Each wall is flat, endless, passes through zero and stands at right angles to its row. A trip goes straight from one point to another. List the walls that it crosses, first one first.

Walls:
(1): [ 7.3  6.7 -3.0]
(2): [ 5.0  5.0 -5.0]
(3): [-4.3 -2.4 -2.7]
(4): [-3.2  0.4  3.3]
Trips:
[ 3.8  3.7 -4.1] to [12.1  0.8  2.6] => none
[-0.7 -2.9  1.3] to [-2.3  5.8  0.9] => 3, 1, 2
[-5.8  3.3 -4.1] to [-2.5  2.3  6.8] => 2, 3
[-10.5   1.8  -4.9] to [ 0.7  1.6 -9.3] => 2, 4, 1

Walls:
(1): [-2.8 -6.4  3.2 -0.6 -2.7  4.9  3.8  0.0 -1.5]
(2): [ 3.1 -1.3  3.0  0.2 -5.0  1.2 -5.5 -4.5 -7.0]
(3): [-1.1  3.2 -2.6 -1.8 -8.0 -3.7 -3.3  6.0  9.1]
(4): [-6.6 -4.5 -0.5 -1.3  1.0 -7.9 -6.9 -3.6  6.1]
Trips:
[ 2.0 -0.1  5.4  1.3  0.9 -5.5 -7.9  2.6  3.7] to [-3.8  0.3  7.5 -1.0  0.3  0.4  0.4  0.9  3.9] => 2, 1
[-0.6 -3.6 -5.6 -3.2  6.6  6.1 13.9  5.1 -9.7] to [ 2.7  2.3 -5.8 -2.2 -0.6 -1.9  4.5 -1.3 -9.5] => 2, 1
[-3.2 -1.1  3.1  2.2  2.8 -2.0  3.7 -6.2  6.9] to [-4.0 -3.3  2.0 -0.9  3.0  2.4 -2.1 -0.6 -2.1] => 2
[ 2.6  0.1 -7.6  2.9  5.3 -5.1 -3.7  2.7 -4.2] to [-5.0 -0.3  3.5 -5.1 -2.6  6.7 -1.1 -1.2  5.7] => 3, 1
[-0.2  8.7 -2.0 -6.1  0.7  4.8 -1.7  2.1  7.8] to [-6.4 -4.6 -0.8 -2.5 -5.1  0.8 -2.5  8.2 -0.8] => 4, 1
[ 1.2  0.1  0.1 -0.7  2.1 -4.5 -1.0  0.7  8.1] to [-1.7 -1.3 -5.4  1.4  5.4 -5.0  3.5  1.7  4.3] => none
[ 3.1  3.8  2.6  2.3 -4.0 -4.0  0.4  4.9 -1.3] to [ 1.6  2.5 -1.3 -5.4  4.1  2.5 -0.7  8.6 -2.2] => 2

Walls:
(1): [-3.9  0.8  1.5  1.2  1.6  3.2 -5.0  2.7  6.5 -2.4 -0.8  3.8 -1.4 -4.2
 -3.2 -6.1  5.6  8.3]
(2): [ 5.7  4.1  0.6 -2.1  9.6  7.3  2.2  1.1 -4.1  2.5  1.2 -2.7 -1.8  4.0
 -1.0  4.3  2.4  3.4]
(3): [ 2.5 -1.0 -3.7  0.6  0.3 -4.5  4.9 -2.7 -5.2 -0.7 -4.4  2.0 -3.5 -4.3
  1.7 -1.3  3.8 -6.3]
(4): [ 8.1  5.9 -1.3  0.0 -6.0  7.3  1.6 -6.5 -0.1  1.8 -4.0  5.6 -1.9  5.1
  0.7 -5.1  4.0 -2.2]
(5): [-3.5 -1.8 -0.5 -3.6  0.7  0.0  4.1 -3.7  0.1 -1.9  8.0 -0.2  2.7  4.9
  6.1 -2.8  3.2  4.9]
Trips:
[ 4.0  0.1 -1.2  2.8 -1.1  2.0 -6.8 -3.8  2.3  1.5 -1.3 -9.3  2.3  2.7
 -7.1  0.3  3.6  2.2] to [ -7.1 -10.5  -5.3  -4.2  -5.0  -2.0   6.1  -6.8  -0.4  -2.5   7.1  -0.8
   0.1   3.4   4.4   0.1   2.6   1.1] => 5, 2, 1, 4, 3
[ 3.7 -5.4 -4.5  0.9 -2.2  2.7  2.7  2.9 -2.7  0.6  3.9 -1.8 -1.9 -9.9
  1.7 -3.7  0.8  0.2] to [-6.1  8.6 -2.6  3.9  1.6 -6.7  1.3 -1.6 -0.5  0.9 -0.8  3.9  1.0 -7.9
 -0.8  2.9  4.9  1.6] => none
[-4.9  2.3  4.4  4.3 -0.5 -4.9 -9.0 -6.2  0.1  1.3 -4.6 -3.5  3.7  5.4
 -1.6  7.1  5.7  1.5] to [ 0.4  8.7  3.5  6.5 -8.4  4.7 -3.0  0.7 -6.4 -5.2  4.6 -5.5  0.3  6.6
 10.1 -4.0  0.0 -3.9] => 1, 4, 5
[  1.0  -1.6  -2.7   2.4   1.8   5.0   0.1  -1.1  -0.3 -13.1   0.2  -2.9
  -1.3   2.1  -0.6  -0.3  -2.2  -3.7] to [-1.3  4.1 -5.0  6.7 -8.0 -0.2 -3.2  1.2  0.6 -1.5  8.5 -6.2 -1.6  4.6
 -3.2 -1.6  3.6 -4.8] => 2, 3
[  0.1   2.3  -0.2 -12.4  -1.9  -4.1   3.1   0.0   8.0   2.1  -5.7  -0.2
  -7.1   4.4  -4.5  -1.5   2.8   3.3] to [ 1.6  5.1 -2.5 -1.8 -3.9  0.6 -5.3  2.2 -0.1  3.7  0.7 -4.8 -5.2  1.8
 -3.7  4.7 -2.9 -3.0] => 5, 1
[-4.0 -3.7  0.1 -2.1 -2.3  1.3 -2.1  2.0 -3.2 -1.9  1.5  3.5 -5.7 -2.6
 -4.7 -0.5  3.4 -0.8] to [-4.1 -9.1 -4.1  7.6  1.3 -7.2  1.7  0.0 -3.4  9.5  2.2 -7.0 -1.5 -2.6
  8.1 -2.3 -4.6 -4.8] => 1, 5
[-1.1 -2.4 -0.3  2.8  1.2 -4.8  1.8 -0.7  2.6  2.9 -4.3 -6.1 -9.4  1.9
  6.7 -0.3 -4.3 -5.2] to [ 0.9 -1.1  0.3  2.6 -8.4  0.5  1.8 -4.4 -0.8  1.1 -0.1 -5.1  6.0  0.1
 -0.1  5.1 -2.8 -6.0] => 4
[-0.1 10.8 -2.6 -6.6  4.9 -4.2  5.9 11.3 -0.9 -0.8  8.9  6.1  1.6  0.8
  1.1 -7.4  4.5 -4.5] to [ 0.0 -1.1 -7.9 -5.2 -0.3  7.1  9.0  3.7  3.8  2.7 -3.2 -1.1  4.6 -6.5
  2.8  2.2 -1.6  3.7] => 4

Walls:
(1): [ 2.1 -2.8 -6.1  2.6  1.2  2.9 10.6 -1.1  4.1 -5.6 -5.9 -2.4  1.3 -1.8
  3.7  1.4 -1.2  3.2  0.6  4.5 -4.5 -4.3  2.9  2.9 -3.9 -2.3  3.6 -5.4
  2.7  4.9 -5.3  4.2 -2.2  0.2 -4.0  1.0  7.7  1.5 -4.9  0.3 -2.4 -0.2
 -2.9  4.8 -3.1  0.2  5.2 -0.6]
(2): [ -5.5   2.6  -8.8   2.9   0.8   6.1   1.5   4.1 -10.9  -8.4   8.9   5.5
  -4.6   2.4  -5.7  -1.1  -0.6   1.9   0.4   4.3   1.4  -0.7   4.3   4.8
   0.8  -4.2   2.2   1.0  -2.2   7.9  -4.3   1.2   0.6  -9.1  -9.8  -3.1
  -2.7   3.7   2.0   1.8   1.5   1.9  -5.7   1.8   1.9  -3.3   0.5   5.1]
(3): [-1.6 -0.1 -2.3 -6.9 -3.5  0.9  4.7  1.8  2.0  2.9 -1.3  5.9 -3.2 -1.7
 -1.2  5.4 -3.0 -0.4 -3.4  3.4 -2.8 -3.1  2.3 -0.9 -5.6 -0.3  5.6  0.6
 -2.0  3.0  7.3 -0.6 -5.5  1.1  2.9 -2.3  6.1  2.3  3.5 -4.9  3.7  0.4
  3.0 -0.3 -1.1  0.4  0.1  2.5]
(4): [-2.1  1.0 -4.0 -1.3 -5.6  2.8 -1.4  0.6 -4.9  2.2  3.0 -0.6 -2.0  3.4
  0.5  7.8  6.2  2.6  1.1  3.8 -0.1 -1.1 -3.2 -3.1 -0.3  4.8 -3.2  4.3
  7.6 -0.5  3.2  2.4 -7.1  5.4 -0.8  4.0 -4.3 -3.4 -1.3 -1.9 -4.1 -0.5
 -2.7 -2.6 -4.6 -3.3 -0.1  6.0]
(5): [-1.8  4.0 -0.6 -4.7 -1.7 -2.1 -4.8 -2.6 -2.8  1.0 -4.0 -4.4 -8.5  1.4
 -3.2  4.6  0.5 -2.3  1.0  0.6  2.2  2.5  0.6 -5.1  2.5  0.5 -1.8  3.5
 -3.5  1.7  5.5  3.2  2.3  2.5 -5.7 -4.3 -4.5  0.2 -1.3  3.2  5.0 -3.0
  1.4  3.6 -1.5  4.7 -0.3  3.8]
Trips:
[ 5.2  3.3  0.8 -6.7  3.1  3.1 -1.3  4.0  3.4 -3.2  4.9 -9.9 -6.2 -2.6
 -2.6 -5.5 -2.3  0.8 -4.1  0.6 -4.8  4.5  4.7  7.2 -1.5 -1.4 -1.7 -5.9
  2.8 -2.3  0.1  0.1 -4.2  8.1  5.2 -6.1  1.6  1.5  3.4 -4.0 -9.8 -1.2
  7.0 -0.6 13.2 -6.7 -4.0 -2.7] to [ 2.1  4.2 -3.7  2.8 -0.8 -3.3 -3.1  3.6 -4.9  0.1 -2.9  1.2  2.3  5.3
 -0.1  5.4 -7.5  0.9 -0.4 -1.5 -6.8  7.5  3.9  4.1 -5.1 -4.6  1.5  1.0
 -6.6 -4.0  1.1  6.6  5.5 -5.6 -3.4  0.7  4.4  0.0 -2.5 -1.3 -0.9  7.5
  0.6  0.6 -6.8 -1.4  3.0 -4.2] => 1, 2, 5
[-11.7   4.2  -5.5  -0.5  -0.3  -2.5   3.2  -2.5   8.4  -3.3  -4.1  -6.6
  -1.7   2.2   0.0  -2.4  -4.5   2.8   4.2   8.7 -12.0  -8.8  -2.7   3.8
   4.3  -9.1  -1.3  -4.6   4.4   5.8   2.9  -0.8   6.3  -3.8  -1.8  -2.1
  -1.9   4.4   3.5   0.5   7.6   2.6  -1.3  -4.7  -0.8   8.8  -7.1   0.3] to [ 0.6  2.3  1.4  1.8  0.7  2.9 -7.3 -7.3 -2.6 -7.2 -2.1  1.8  0.5 -9.8
  1.7  2.5  2.6 -0.3 -0.2 -0.3  1.4 -9.1  4.9 -6.1 -7.1  4.4  1.2  1.5
 -4.5  4.3  9.4 -0.9 -2.0  5.6 -0.6  0.4 -3.8  2.7 -2.8 -6.8  8.8 -2.5
 -5.1  3.6  0.3  6.9 -8.9  2.8] => 4, 1, 2
[ 9.0  2.5  4.6 -2.4 -1.5  1.5  0.8 -4.9  5.5  4.0 -5.0 -2.7  2.8 -4.3
  1.0 -7.8  1.7 -4.4 -6.8 -3.2  4.9 -4.9 -2.6  1.2  2.2  3.3  0.1  2.8
 -1.4  1.0  1.7  7.4 -1.3  1.9 -1.6 -6.8  5.3 -7.4  0.2 -1.1  1.9 -0.3
  2.0 -2.4 -7.8  1.2  5.0  0.0] to [  2.6  -5.5  -5.2  -8.6  -0.1  -0.5  -0.5   0.7   4.2 -12.1   1.9  -2.0
  -2.3  -0.9   2.6  -3.5  -7.0   1.5   0.6   0.6   3.6  -9.6   2.4 -13.3
  -0.4   1.7  -0.8   0.3  -1.6  -1.1  -0.4   2.8  -1.8  -2.0  -6.0   1.2
   8.2   0.1   7.9   3.2  -3.2   1.0  -0.9   3.9  -5.1   2.4   4.7  -2.1] => 2
[-1.0  2.6 -1.3 -2.4  1.3 -4.8  0.7 -5.1 -3.2  4.8  2.6 -0.7  0.8  2.4
  8.8  1.0 -2.2  6.3  2.4  1.1 -3.2 -1.6 -1.9 -0.1  3.6 -4.9  2.7 -6.2
 -4.8  4.1  0.5 -2.3  0.9  3.0  0.8  2.2  2.6  3.9  1.9  0.4 -0.3 -2.4
  4.8  0.5 -2.8 -4.6 -2.8 -1.8] to [  4.0  -4.5   0.3  -5.2  -7.8   5.9  -3.7   2.0  -2.0  -0.1   1.3  -1.6
  -1.3   2.2  -4.0  -6.0  -2.1  -4.1  -8.5   6.3  -4.0  -8.1   2.6   9.3
   1.2  -6.2  -2.9  -3.5  -1.8  -0.5  -3.0   4.0  -4.6  -6.4   0.6   3.8
   1.9   2.3  -1.5   9.5   2.8 -12.9  -8.1  -5.3   0.9   8.6  -6.2   3.2] => 2
[ 4.9  2.6  2.1  0.5  2.8 -0.4 -6.4  4.8  3.7  1.1 -0.2 -9.4 -1.2  3.4
 -1.1  0.3  6.2 -1.9  0.3 -7.7 -7.0  1.3  7.2 -3.9 -6.4  0.0 -2.9 -2.3
 -0.9  1.3  0.4  2.9  6.3  2.0  1.1  1.6 -2.0  8.0 -1.1  6.3  1.9  0.6
  1.2  4.0  1.8 -6.5  4.4 -0.1] to [ -5.7  -2.1   1.7   2.0   8.3  -8.2  -5.4  -0.6   6.7  -5.0   0.3  -2.3
  -4.7   0.0   4.7  -0.3  -7.4   1.3   2.0  -1.8  -4.3   2.1   1.0   2.7
  -0.4  -1.1   7.6   0.0   5.7  -2.3   1.4  -3.4   0.3   2.6  -2.2   6.8
   8.6  -4.0  -2.6  -2.9   8.4  -7.3  -3.4   3.6 -10.9  -3.2  -3.1   1.8] => 1, 3, 5
[-8.8 -1.6  4.6  0.1 -1.7  4.3  2.8 -2.4 -1.9 -3.6 -9.2 -8.0 -3.4 -2.1
 -1.3  8.2  2.5 -0.7 -9.7  3.3  1.0  0.0 -1.3 -2.2 -1.4  2.7  7.3  1.4
  4.7  2.2 -3.0  1.1 -5.8 -2.9  4.4 -1.6  2.8  2.5  9.0  1.6  0.0  4.8
 -3.5  1.7 -4.3 -1.2 -2.3 -0.1] to [ 1.4  3.3  0.2 -5.4 -3.1  0.3 -3.6  1.3 -5.0 -1.4 -2.4 -4.3  2.6 -5.1
 -7.4  4.7  4.4  6.3 -2.3 -2.3  4.4  2.9 -2.3  2.5 -5.9  4.0 -0.8  2.7
 -4.7  1.5 -4.8  7.0 -5.1 -4.0 -0.5  2.5 -0.2  3.0  6.0  0.5  3.7  1.5
  2.3 -6.1  6.2 -0.4 -2.4  2.6] => 1
[  3.2  -8.1   2.4   3.0   3.2  -5.5   4.6  -4.8   4.4   0.4   8.7   4.1
   7.3   0.8   1.3  -2.5  -0.3   4.6   1.7   1.6   2.0  -1.3  -1.0  -5.3
   2.9 -10.4   3.7  -4.6   5.0   4.6   0.1   1.6  -4.1   3.2   2.0   1.7
   1.5   1.3  -4.6  -4.6  -3.1   0.0  -2.9   3.0   3.0   6.6   4.6  -6.6] to [ 1.1 -5.1 -0.1 -7.3  3.2  1.8 -3.3  7.7 -6.9 -1.9  1.6 -2.8 -1.1  1.8
  2.7 -0.4  2.6  3.3  0.7  5.6 -0.3 -0.6 -0.1 11.0  3.6 -1.1  4.7  1.4
  1.6  3.5 -3.2  0.4  2.0  3.2 -0.8  4.4  1.0  4.1 -3.3 -1.9 -7.5  2.6
 -2.0 -2.2 -3.8  1.9 -0.4  2.6] => 2, 4

Walls:
(1): [ 2.0  1.9 -2.5 -2.4  7.4  0.6 -0.9  7.2  0.2 -2.7 -1.6 -2.9  0.8 -1.4
 -0.9  5.6 -3.7 -7.8 -4.1 -4.7  6.9 -4.0 -1.5  0.3 -7.3  4.5 -3.6  2.2
  3.4 -2.9  3.6 -4.2 -5.7 -5.9  1.1  3.1  0.0 -3.9  4.8  0.1 -1.7 -3.6
 -8.1 -5.8  7.6  2.9  2.8 -2.6]
(2): [ 2.8  5.5 -3.2  1.0 -3.3  2.0  2.3  4.6 -1.3 -4.2  1.3 -3.1  0.0  0.5
  2.6  0.7  3.0 -5.8 -5.1 -3.5  0.3 -3.4  1.5 -2.9 -5.2  4.5  8.5  2.0
 -2.4 -2.7 -4.4  2.5  2.1 -3.6  3.5  3.0 -0.8 -3.5  6.3 -0.4  3.7 -1.0
 -0.5  3.5  0.0  0.3 -3.9 -6.6]
(3): [  0.9   6.0  -1.3  -2.0 -10.1   2.4   7.5   5.6   4.1  -6.7  -5.2  -0.6
   0.2   5.5  -3.2   7.4  -4.1  -5.0  -3.9  -1.2  -1.8   2.1  -5.3   3.0
   5.1   5.5   3.1   2.8   6.1   0.7  -5.7  -6.2   4.3   1.9   4.7  -0.3
  -2.6  -2.7   5.5  -3.7  -5.2  -5.9   2.0  -1.2  -2.4   1.3  -0.3   2.3]
(4): [  8.8   7.6  -5.2  -1.8  -4.1   1.9   3.3   4.8   5.9   3.4  -3.0   2.1
  -1.0   1.8  -1.8   3.6   4.7   1.9   2.8   0.4  -1.7  -0.9   4.1  -3.8
  -2.3  -0.4   1.2   7.1   4.8  -1.0 -13.3  -2.0  -1.5   2.5  13.4   2.2
   1.7   0.9   1.5  11.2   6.6   5.2  -0.3  -0.9  -6.1  -2.7   4.9  -4.7]
(5): [ -8.8  -0.6   6.7   4.3 -10.1   7.9   1.5  -2.9   0.4   1.8   2.6  10.4
  -4.2  -1.9   0.8  -2.4   0.8   1.6  -5.0   1.1  -7.8  -2.0  -2.1   0.9
  -1.9  -1.8  10.5   6.7  -3.4 -13.9  -0.6  -4.0  -1.2   4.7  -0.2   0.4
  -1.5  -1.1   0.1  -0.1  -1.2   0.0   1.5  -1.8   2.4   6.3  -6.3  -3.9]
(6): [-3.9  1.0  4.3 -5.1 -3.0 -1.3  3.8 -7.3  0.1  6.1  0.1 -1.6 -1.2  2.8
  2.9 -9.0 -7.3 -3.2  0.8  4.0 -2.5 -0.2  3.0  4.2 -4.8 -2.9  5.9  5.3
 -6.5  3.9  7.1 -3.4 -5.2  0.0  2.8 13.9  3.1 -6.8 -5.4 -4.7  4.3  0.4
 -2.8 -1.7 -1.4  0.2 -3.5  2.2]
(7): [ 3.0 -3.2 -5.6 -8.8  1.2  2.9  0.9  3.6 -0.1  0.7 -0.4  5.9  3.0  0.3
 -6.6 -4.8 -3.3 -0.5  0.8 -1.6 -1.4 -3.2 -0.3  4.3 -3.4  3.3 -2.6  0.8
 -3.7 -0.4 -4.9 -7.8  2.3  2.8  0.2 -4.3 -8.7  1.4 -3.1  5.0  0.5  5.9
  0.7 -3.5  9.2 -2.0  0.7 -2.1]
(8): [-6.2 -4.2  0.4 -1.4 -0.6 -4.4  5.6  2.3  8.5 -1.9 -0.8  2.0 -0.8  8.5
 -3.8 -0.8 -2.6  1.6 -2.3  9.5  0.9  6.9 -1.8 -0.5 -0.6  1.2 -3.5 -7.0
  1.2  8.0 -3.0  5.1  1.3 -4.3 -2.4  5.2  5.9 -1.5  8.2  0.7  2.4  4.4
 -1.3 -0.7  0.7 -0.2 -5.6 -3.3]
(9): [-3.6 -0.5  0.0 -2.4  3.4 -6.5  0.1  3.7 -1.4  4.7 -5.7 -1.9  2.4  6.1
  7.4  3.8 -2.6  4.4 -4.0  1.9 -5.7 -5.3 -1.9  0.1 -7.0  3.5 -3.0  3.8
  0.4  3.6  8.8  0.0  3.0  4.5  0.7  0.2 -1.4 -3.2  5.9 -3.6 -4.5  4.6
 -1.2 -7.0 -5.1  0.3 -2.4  2.2]
(10): [ 0.7 -3.7  3.6  8.5 -0.9 -1.7  3.7 -5.3 -1.3 -3.0 -3.4 -2.1 -1.7 -2.9
  1.0 -0.9  1.2  2.4  2.0 -4.2  7.8  5.7 -2.9  2.7 -0.8  5.3  1.3 -5.4
 -3.8  3.9  0.6 -2.9 -0.6 11.3  4.0  1.2  6.2 -3.1  3.3  0.8  3.1 -9.2
 -3.6 -2.8 -2.3  2.3  1.8  2.3]
Trips:
[  8.0   5.1   1.2   0.4  -5.2  -2.6   1.7   0.0   6.9   2.2 -11.0   0.1
   3.1   1.5   0.3   2.4   3.2  -1.9  -5.4   0.5   9.2   4.3   0.5   1.1
  -1.7  -3.9  -3.3   2.2  -1.0  -4.2  -8.8  -4.2   0.9   1.8   2.5   2.2
  -4.8  -1.7   5.4  -0.4  -5.1  -3.0  -6.6   0.3  -5.9   2.1  -1.8  -0.5] to [ -5.5  -3.9  -1.2   2.0   3.6 -16.1   4.0  -2.8  -9.5   3.9   1.0  -7.0
   1.7   1.2   0.9  -3.3  -3.0  -3.5   1.3   0.4  -3.2   1.6  -4.2  -8.7
   4.9   5.8   1.1  -2.0   3.3   5.9   3.7  -0.5  -2.3  -4.3  -0.6  -1.8
  -7.4  -5.3   4.0   1.8  -3.5   0.3  -4.2   2.9   4.5   0.7   0.2   3.8] => 4, 6, 2, 3
[  2.4  -1.7  -0.3   0.3   4.9   3.9  -5.2  -1.7  -1.7   1.8   7.9   0.9
  -1.4   1.5   8.2   4.4  -2.8  -1.9   7.4   6.2   2.5   1.7   1.9  -0.1
   0.5 -10.0   2.4   2.0  -1.0  -2.0   9.4  -7.5   8.1   3.3  -6.0  -0.9
   0.2   6.0  -0.1   5.4   5.3   0.5  -1.4  -0.3   2.9  -3.9  -3.2   2.8] to [ -3.8   3.9   2.3  -6.3  -0.6   6.2   4.2   1.7  -5.9   4.0  -4.4  -3.2
 -10.5  -4.0  -4.6  -1.1  -2.3  -1.9  -1.0  -4.2   1.4   5.0   2.3   0.6
  -5.4   1.3  -1.7  -1.0  -0.9  -6.6   0.5  -0.6  -8.8  -4.0  -7.9   5.8
   7.5  -4.3  -2.5   0.4  -1.3   3.2   3.5  -1.7  -5.6  -1.5   4.3  -4.0] => 7, 1, 2, 4
